Every row gives one point. Each copy is the shape, with its points in the same order, turned, moved and blurred by noise. Say if it was mirrored as well.
(in the rows, 128 means zero)

Shape:
[[195 129 141]
 [ 49 134 180]
 [172 112 108]
 [151 132 132]
 [ 60  79  99]
 [ 86 191 107]
 [191 123 180]]
Copy 1:
[[134 109 176]
 [ 42 158  71]
 [149  96 140]
 [120 115 132]
 [112  96  34]
 [146 189  87]
 [102 112 199]]
Copy 1 is: only turned
Copy 2 (7 x 3):
[[117 179 147]
 [203  57 106]
 [ 97 146 136]
 [124 144 125]
 [108  31 128]
 [139 106  40]
 [152 180 163]]
Copy 2 is: mirrored

Shape:
[[115 119 149 107 123 133]
 [141  68  99  78 155 127]
 [134 135 149 132 164 177]
 [170  78  79 174  66 135]
 [139 130 221  92 133 154]
 [181 101  60 121 118 117]
 [139 116  25 164 130  61]
 [138 125 202  82 119 145]
 [164 121 187  75 133 192]
 [123  82  53 137  84 109]
 [141  37 156 115 173 142]
 [ 91 142 177  77 147 225]]
Copy 1:
[[128  98 112 130 139 150]
 [163 119  40 161 138 152]
 [130 132 121 118 180 195]
 [173 168 148 224 115 132]
 [154  72 138  73 138 183]
 [158 185  79 184 108 142]
 [115 210  78 196 137  70]
 [150  73 124  85 120 176]
 [165  92 117 102 127 226]
 [131 148  97 222 117 108]
 [208  92  75 144 186 154]
 [100  63 116 114 168 243]]
Copy 1 is: only turned
Copy 2, 12 rows:
[[ 92 105 157 103 117 154]
 [112 162 146  43 166 133]
 [ 80 117 130 142 148 176]
 [190 110  42  92 125 130]
 [ 27  71 147  98 138 139]
 [150 184  83  74 125 134]
 [197 208 115 126 105 105]
 [ 34  80 137  84 115 133]
 [ 26  90 108  80 156 176]
 [196 138 118  77 105 136]
 [105 103 150  85 227 131]
 [ 44  87 168  94 138 232]]
Copy 2 is: mirrored
Copy 3, 12 rows:
[[105 122 144 120 112 127]
 [126  98  97  72 161 164]
 [140 146 132 141 115 177]
 [202 114  87 101 149  62]
 [ 82  98 124 156  50 158]
 [140 138  77  76 179 104]
 [134 163 110  94 244  72]
 [ 70  98 127 142  59 147]
 [118 110  93 130  47 172]
 [160 120 126  67 170  78]
 [132  47 110 128 153 183]
 [132 136 168 110  33 207]]
Copy 3 is: mirrored

Shape, 13 rows:
[[ 71  62  88  89  61 108 154 176 140]
 [140 165 147 162  79  83 110 145 170]
 [146 168 206 118 187 158 138 136 100]
 [100  63 112 155 141 104  69  76 105]
 [123  76 166  90 111 113 135 135  77]
 [118 136  93 115 101 132 169  80 140]
 [183 139 190  86 120 147 160 103 109]
 [130 130 154 131 134 112  77 142  89]
 [ 86 109  92 164  69 134  87  91 143]
 [159 132 112 170 176 112 113 136  91]
 [171  65 103 178  87 181  94 105 179]
 [142 116 118  62 142 101  81 140  75]
 [171  69 127  81 175 104  53 128 138]]
Copy 1 (13 x 9):
[[ 88  62  66  82  91 183 154 152 120]
 [133 139 149 153  56 106 150 176 152]
 [164 176 206 107 183 104 157 112 131]
 [ 19 100 153 137 110  99 138  74 147]
 [112  75 139  93 153 107 122 122 106]
 [129 153 102 106  71 137 152  74 109]
 [191 141 158 113 142 104 102  92 105]
 [ 81 137 164 114 140  83 131 146 143]
 [ 47 134 139 114  36 144 130 114 134]
 [ 81 168 146 167 157  94 168 122 116]
 [ 72 138 145 195  76 189  75  95 125]
 [ 90 129  99  94 171  74 114 124 151]
 [ 81 112 119 158 178 102  95 100 202]]
Copy 1 is: only turned
Copy 2 (13 x 9):
[[ 87  26 125  56 144 111  64 154  91]
 [137 121 192 100  56  85 123 158 133]
 [116 200 179 114 174 165 165 125 154]
 [120 125  87 155 144  54  78  86 105]
 [108 108 159  92 186 123 104  92  69]
 [114  83 105  83  93 138 138  91 132]
 [133 123 193 102 154 166 166  69 127]
 [155 163 155 128 143 116  97 134 110]
 [102  84 105 141  52  92  74 112 120]
 [159 161 105 144 148  98 158 153 121]
 [115  43 152 202 103  95 119 107 162]
 [191 135 121  85 180 140  79 119  94]
 [193 109 137 126 194  73  82  95 159]]
Copy 2 is: only turned
Copy 3, 13 rows:
[[ 95  63 145  83  55 152 111  98 191]
 [162 193 137 144 108 120 110 125 197]
 [180 136 115 115 201 136 114 195 105]
 [129  90 165 185 106  80 116  86  89]
 [179  62 137 120 116 149  84 135 126]
 [148 131 153  84 125 139 170  75 135]
 [227 121 154  99 156 170 137 160 120]
 [154 134 131 151 122 123  74 146 107]
 [ 97 144 191 157 104 130 124  62 140]
 [150 145  83 167 123 118 137 138  83]
 [121 135 207 195  84 165 192 132 137]
 [164 111 133  97  77 120  75 147  72]
 [163 104 168 144  58  79 121 187  76]]
Copy 3 is: mirrored
Copy 4:
[[122  19 174 143 125 160 125 141 181]
 [160 155 136 125  52 116 121 163 188]
 [167 195 160  69 137 126 137 163  62]
 [100 123 137 130 170  75  40 156 158]
 [155  66 158  92 140  91 109 157 104]
 [121 118 108 116 134 135 145  93 163]
 [194 131 129  65 118 111 136 106  82]
 [131 134 138 108 111 108  83 190 106]
 [ 73 120 141 147 103 107  77 113 182]
 [148 169 106 156 155 117 103 184 106]
 [149 143 163 192 108 119  46  66 151]
 [144  83  98  87 132 141  70 185  91]
 [187 117 124 103 158 146   7 166 124]]
Copy 4 is: only turned

Shape, 15 rows:
[[ 50 102 151  56 102 153 174 159 170 194 113 102]
 [135 183 115 121 176 138 123 119 149 101 143 129]
 [139 158  71 129 154 161 127 149 142 130 126 205]
 [ 71 124 121 120  90 123 144 125 136 124  71  88]
 [196 118 100 175 137 125 118  83 120 148 162 143]
 [129 144 111  92 145 143 125  78 128 103 164 186]
 [ 93 146 155 110  98 164 179 151 201 126 145 108]
 [ 80  71 142  85  85 187 191 166 130 100 117  78]
 [110 145 142 124 167 188  78 117 126 137 145 147]
 [177  98  89 120  90  58  65 133 115  97 185 114]
 [108 118 157  48  29 184 152 141 170 141  71  78]
 [148 151 124 167  65  84  95 108  69 114 184 163]
 [189 176 104 138 121 108  92 148  59 133 175 139]
 [119  80 205  84  99 117 168 166 160 113  80 118]
 [158 100 123 177  76  98  63 153 133  92 164 144]]
Copy 1, 15 rows:
[[149  62 140  38  85 184 143 118  81 178 134 150]
 [ 98 177 133 121 152 134 146 131 147 150  99  94]
 [ 74 111 109 156 105 111 137 114 187 162 126 102]
 [167 110 164 101  74 172 106 115 102 110  85 124]
 [150 162 129 190 160 100 134 105 146 121 178 110]
 [109 107 107 127 177  85 157 116 140 134 101  93]
 [104 119 132  68 129 195 160 109 118 123 124 175]
 [156  50 125  95 118 238 136 154 100 101 114 138]
 [ 97 131 113 145 169 137 101 128 110 191 110 113]
 [175 146 136 107 172  89  62 143 177  73 180  93]
 [185  58 154  58 127 237 113  61 129 138  96 154]
 [131 117 194 162 176  61  88 130 152  83 152 132]
 [125 142 199 163 178 102  98 151 191 141 165  86]
 [209  87 120  75 117 179 140 157 146 139  91 196]
 [141 141 129 143 159 107  46 135 175  77 161 156]]
Copy 1 is: mirrored
Copy 2:
[[150  94 155 121 132 120  79 178 115  96 246 108]
 [134 175 128 167 141 125 190 111 164 133 147 128]
 [165 176  92 136 111 130 174 144 108 165 148 185]
 [167 117 108 113  97  96 129 146 113  72 148  76]
 [156 109 110 139 112  79 178  41 121 154 125 185]
 [132 184 126  90 151 130 186  93 136 124 159 173]
 [132 114 163 167 121 127 132 165 143  66 185 147]
 [195  66 159 115 158 165 111 166 118  46 164 125]
 [ 95 147  81 159 138 152 156  99 127 132 159 142]
 [136 140 181  97  37 141 161  17 116 141 112 126]
 [174 133 136 132 104 139  76 133  84   7 226 118]
 [ 90 141 166 108 103  86 166  55  63 119  83 145]
 [139 167 161 172 110 120 178  37  69 163  96 142]
 [177 137 160 117 137 122  36 137 154  67 148 122]
 [106 121 145 127  39 137 130  63 117 106  76 154]]
Copy 2 is: mirrored

Shape:
[[141  88 156  80 139 159 178 121  97 160 138 114]
 [128 168 123 154 156 120 100 126 123  72 127 104]
 [127 146 122 153 144 129  75 110  94  93  85  83]
 [188 134 158 147 150 140  83 180 147 154 140 148]
 [157 136 156 107 164 117  93 158 142 139 149 197]
 [106  67 113 118 104 179 169 129 151 142 137 137]
 [121 131 116 139 124 107  75 177 114 182 145 179]
 [169 118 164 135 124 110  73 194 110 116 139 150]
 [147 141 145 123 131 122 107 249 118 142 138 190]
 [123  92 111 145 178 110  93 138 121  80 131  51]
 [131 108  92 111 107 162 199 122 132 172 133 103]
 [155 132 155 107 102  61 120 175 150 146 125 163]
 [108  66 117  66 130 180 163 142 134 121 120 127]
 [101 146 118 169 190 107 111 124 127 122  73  48]
 [162  63  84  97 135 138 187 118 117 123  99 149]
 [128 152  87 119 163 127  61 134 134  97  92  40]
 [124  93  87  91 130 141 155 174 112 137 174 119]]
Copy 1, 17 rows:
[[ 63  92 106 105 120  86 168  88 151 156 121 123]
 [174 159 126 125 170 142 149 149 104 141 117 122]
 [179 140  99 114 165 152 138  98  86 109 122 146]
 [159 112  74  96 136 125  87 116 130 223 115 102]
 [144 141  92 116  89 137 103 133 159 207  82 103]
 [ 84  66 151 164 139 109 129  87 167 152 129 106]
 [153 113 109 133  94 114  57 122 134 198  84 169]
 [163  95 104  78 126 141  99 124 110 198  62 117]
 [158  68 107 111  93 144 109 162 132 248  80 146]
 [163 136 125 112 227 131 154  95 139 134  84 146]
 [ 70  68 107 164 148  68 141 114 143 142 149 130]
 [135  86  84  94 106 120  85 179 152 155  75 124]
 [ 68  68 133 156 137 145 165  86 164 146 106 115]
 [184 148  96 107 201 135 150 114 146 112 160 185]
 [116  60  90 170 122  86 177  95 171 125  94 101]
 [153 155  71 140 223 173 136 107 108 117 115 162]
 [ 83  85 129 161 154  93 147 117 141 183  72 143]]
Copy 1 is: mirrored
Copy 2 (17 x 12):
[[159 155 124 152  96 107 196 131 141 164 165 125]
 [129 123 150 116 148 188  89 138 160 108 132 124]
 [155 107 150 115 129 195 116 180 144 100 104 102]
 [123  69 145 130  90 105  85 134 129 149 138 173]
 [131  52 112 134 123 115 112  89 145 138 169 162]
 [110 167  63 142  98  86 149 143 142 146 150  89]
 [131  57 116 173 106  94 100  90 125 110 105 124]
 [146  64 163 110 107 100  86 115 111 128 151 124]
 [179  80 122 133  99  69  56  72 118 129 147 147]
 [138 128 175 147 176 150 102 200 157 128 145  85]
 [129 194  95 155 102  93 169 129 166 159 104 120]
 [132  87 133 103 156  73 130  83 106 118 121 154]
 [163 158  72 133 113  86 162 150 168 139 181  89]
 [159 147 139 164 172 189 107 204 126 104  96 136]
 [159 142  77 113 141 103 168 134 162 203 127  90]
 [160 118 161 126 155 157 101 213 189  80 100 121]
 [149 151 129 164 121  73 128 110 181 146 147  87]]
Copy 2 is: mirrored
Copy 3:
[[178 126 163 159  95  80  94 130 162 157 134 195]
 [120 112  91 106 148 154 163  93 133 145  93 157]
 [ 96 102 109 142 111 120 178  67 106 140  88 159]
 [ 77 125 144 160 191 126  86 117 169 163  98 147]
 [109 163 138 115 184 123  57 118 151 128 109 147]
 [141  90 120 144  87  97  77 188 135 182 149 166]
 [ 92 149 165 149 161 117  87 162 111 121  87 100]
 [ 73 128 151 142 149 137  84 104 177 122  72 126]
 [ 93 138 149 167 166 160  48 160 154 103  57 140]
 [ 93  81 133  89 110  95 183 112 144 146  84 186]
 [179 123 116 178  95  87 125 186 145 172 142 173]
 [ 84 203 134 135 123 137  91 149 172 125 100 135]
 [154 101 118 121  73  79  61 161 138 173 110 204]
 [ 88 114 133 132 129 128 218 113  93 145 108 215]
 [143 122  78 149  88  55  94 161 157 111 144 192]
 [ 86 116  99 123 128  98 198  98 105 180  45 185]
 [162 102 131 130 115  91  99 195 164 136  79 157]]
Copy 3 is: only turned

Shape:
[[137 102 160 138 128 130 111 137 116  92 130 124]
 [172 111 150 129 111 150 123 144  21 121  82 120]
 [ 97 212  98 125 108 135 101  59 154 117  96 127]
 [155 103 105  81 201 130 151 125 155 108 143 133]
 [131 108 134 132  99 121 115 137 148 134 135 143]
 [123 120 127 137 146 119 114 131  50 141 136 112]
 [121 138 153 124 139 131 124 135 109 130 138 125]
 [108 127 117  98  93 111 127 148 154 142 141 142]
 [107 148 117 118 110  95 113 121 152 113 147 149]
 [ 90 100 161  86 137 110 125 140 135 136 104 149]
 [136 117  61 135 109  93 100 132 136 116 142 151]
 [190 107 156 138 114 107 128  91 139 124 138 146]
 [109 128 152  80 114  96 101 131 123 126 135  93]
 [102 120 123 120 113 125 103 120 148 142 109 109]
 [101 133 160 114 111 100 116 139 141 144  99 119]
 [122 130 145 130 102 106 193 101 149 127  83 103]
 [139 121 153 125 122 128 108 142 139 132 145 133]
 [106 104 137 119  93 126 113 111  86 129 147 114]]
Copy 1:
[[145 135 142 154 111 133 146  95 108 112 143 134]
 [126 132 142 170 135 123 147 105   7 136 186 151]
 [ 88 181 136 112 159 116  50 160 135 133 136  84]
 [191 143  67  84 101 107 153 141 118 105 136 125]
 [113 108 117 133 123 154 127 113 130 123 131 141]
 [144 108 156 140 151 108 136 140  71  98 184 151]
 [134 117 143 136 118 118 138 145 106 120 146 123]
 [ 89  98 101 112 114 140 131 131 142 114 144 122]
 [101 129 132 102 115 134 107 129 151  99 143 127]
 [106 102  98 148 110  96 146 126 115  89 114 116]
 [116 134 100 102 134 163 100 117 141  86 175 163]
 [151 118 134 101 112 151 103  82  93 138 107 145]
 [119  89 131 130 116 101 123 104 125 100 167  84]
 [119 112 107 151 152 123 108 124 138 116 139 110]
 [100  95 120 160 115 101 109 120 128 118 133 116]
 [101 127 105 119 131  68 115 101 122 181 120 140]
 [138 103 134 137 105 148 132 127 119 120 136 122]
 [113 107 149 123 163 128 144 100 104 105 159 122]]
Copy 1 is: only turned
Copy 2, 18 rows:
[[140 123 130  99 118 151 129 145  97 109 135 163]
 [138 107 104 142 132 213 155 175 100 150  69 152]
 [115 185 144 118 137  67  94 169 158 151 109  85]
 [187 124  92  98 121 131 105  60 152 144 150 153]
 [114  99 161 103 129 137 119 126 135 107 136 139]
 [116 112 100 159 126 151 155 130  88 154 121 141]
 [145 120 131 129 131 126 149 139 120 138 138 152]
 [125  79 151 118 122 106 127 129 160 105 137 126]
 [115 118 150 117 111  81 113 125 141 112 130 140]
 [143  66 114  92 155 105 119 143 131 137 140 163]
 [ 86 112 132 137  99 126  86  92 144 104 115 126]
 [135 130 180  74 116 149 129  96 112 136  95 153]
 [162  80 133 120 119  95 127 144  95 123 128 117]
 [124 106 137 106 154 116 111 142 122 122 144 106]
 [139  89 145 113 168 101 127 156 118 117 126 138]
 [145 126 127  71 181 108 163 126 146 101  83 117]
 [143 108 161 115 126 135 127 131 120 122 146 150]
 [107  92 125 108 104 133 156 150  99 131 127 116]]
Copy 2 is: only turned
Copy 3 (18 x 12):
[[167 103 136 152 144 140 127 138 132 145 133 122]
 [204 132 110 175 119  83  93 144 106 199  94 130]
 [138 163 182  79 116 114  87 104 104  54 103 146]
 [104 143 167  98 149 158 165 179 161 170 111 136]
 [139  98 121 133 116 138 138 126 144 113 123 162]
 [134 100 118 128 129  94  95 148 102 175 107 104]
 [141 116 140 136 106 129 114 139 127 136 124 114]
 [130  86 134 117  91 130 144 143 155 101 101 155]
 [128  89 164 115 115 138 142 128 126  90 108 146]
 [113 101 146 163 110 158 116 145 184 134  82 128]
 [128  79 141  97 147 122 152 141 106 111  90 185]
 [142 127 153 149 138 119 156  98 139 152 155 177]
 [127  89 164 146 111  99 100 159 162 112 124 126]
 [122 120 124 129 131 119 102 138 152  90 104 141]
 [119 107 140 170 105 129 108 140 153  93 107 130]
 [133 165 139 158 116  91 166 114 162  89  93 110]
 [138 101 135 139 118 144 125 142 145 128 142 144]
 [158  78 125 121 117  93 105 118 147 141 112 125]]
Copy 3 is: only turned

Shape:
[[165 186  86 127 140 173 109  91 153  82 127  49]
 [ 89 103 187  97  44 135 144 143 118 186 190 189]
 [175 185 108 136 171 192 119  87  21  82  64 138]
 [153 150  63  92 121 125 111 131 137  71 110 210]
 [116  48 167 105 142 131 140 174 156 153 188 175]
 [160 174  57  87 149 120 125  86  82  73 140 112]
 [152 123  87 122  82 205 160  67 156 122 102 108]
 [146  78 145 134  81  76  50 137 148 150 175 159]
 [139 123 166  41  93  88 114 179 204 168 141 124]
 [193 143  68 108 168 104 119  68 110 143  74 101]
 [ 55  63 157 110  97  51 119 172 140 109 113 157]
 [103  99 135 140  92  79 164 151 173 184 179 127]
 [ 62 171  79 151 171 162 117 158  57 169  76 189]
 [109 189 175 192 172 176 123  89  93 186 103 208]
 [108 152 125  60 154 105 124  78 133  67 134 169]
 [ 48 129 104 139 167 202  95  79  74 189 104 143]]
Copy 1:
[[120 124  91  90 116  47  84 193 109 181  96  97]
 [163 144 141 213  97 189 149  38 166 143  71  96]
 [ 83  86  56  99 111  43  92 104 164 195 211 158]
 [ 94  75 121  82  69  85 188  95 120 116 118 127]
 [150 129 127 213 109 189 203 119  90 129  90 149]
 [ 96  91  85  83 113  44 148 155 180 157 103 149]
 [201 116  94 120  50  81  97 147 131 148 127  89]
 [154 203 122 114 116 167 183  77 109 142  63 144]
 [183  94 154 145 175 162 189  98  87 156  43  75]
 [177  80  87  44 132  71 138 139 144 182 139 176]
 [144 140  97 145 173 186 184  88 126  41 102 122]
 [170 131 135 149 117 215 137 133 137 115  53 129]
 [ 89  45  96 136 110 115  64  47 118 106 150 204]
 [107 116 179 156 110 129  58  54 132 169 199 189]
 [116 100 148 134 144  55 184 127 169 115 132 123]
 [161 103  95 184 111  67  43  69 124 128 132 212]]
Copy 1 is: only turned
Copy 2, 16 rows:
[[ 93 138 209 163  93 138  92 135 133  67  87 172]
 [192 103 148 128 211 115 229 129  96 180  83  75]
 [147  68 216  93  89 146  54 121 169 152 159 199]
 [ 76 145 168  82 172 178 127 114 128 139 195 129]
 [126 126  71 120 159  94 190 124 140 173  92  62]
 [ 74 134 222 125 149 111  68 125 119 137 149 158]
 [ 91 104 174 118 116 159 180 130 107 109  76 205]
 [189 197 105 126 182  80 179 123 123 109 131  99]
 [141 212 137 137 171 156 157 102 113 154  40  53]
 [111 179 167 113 141 136  54 135 146 144 102 216]
 [164 152  79  73 184 130 120 116  40 136 105  65]
 [146 158 105 155 178 107 177 190  71 155  65  89]
 [170  49 119 166 161 196  72 132 108 195 178 150]
 [212  35 130 140 189 184 104 183 193 145 128 160]
 [ 82 116 175  75 208 139  88 102 125 115 115 106]
 [167  32 110 177 181 141  98  90 125 148 109 197]]
Copy 2 is: mirrored
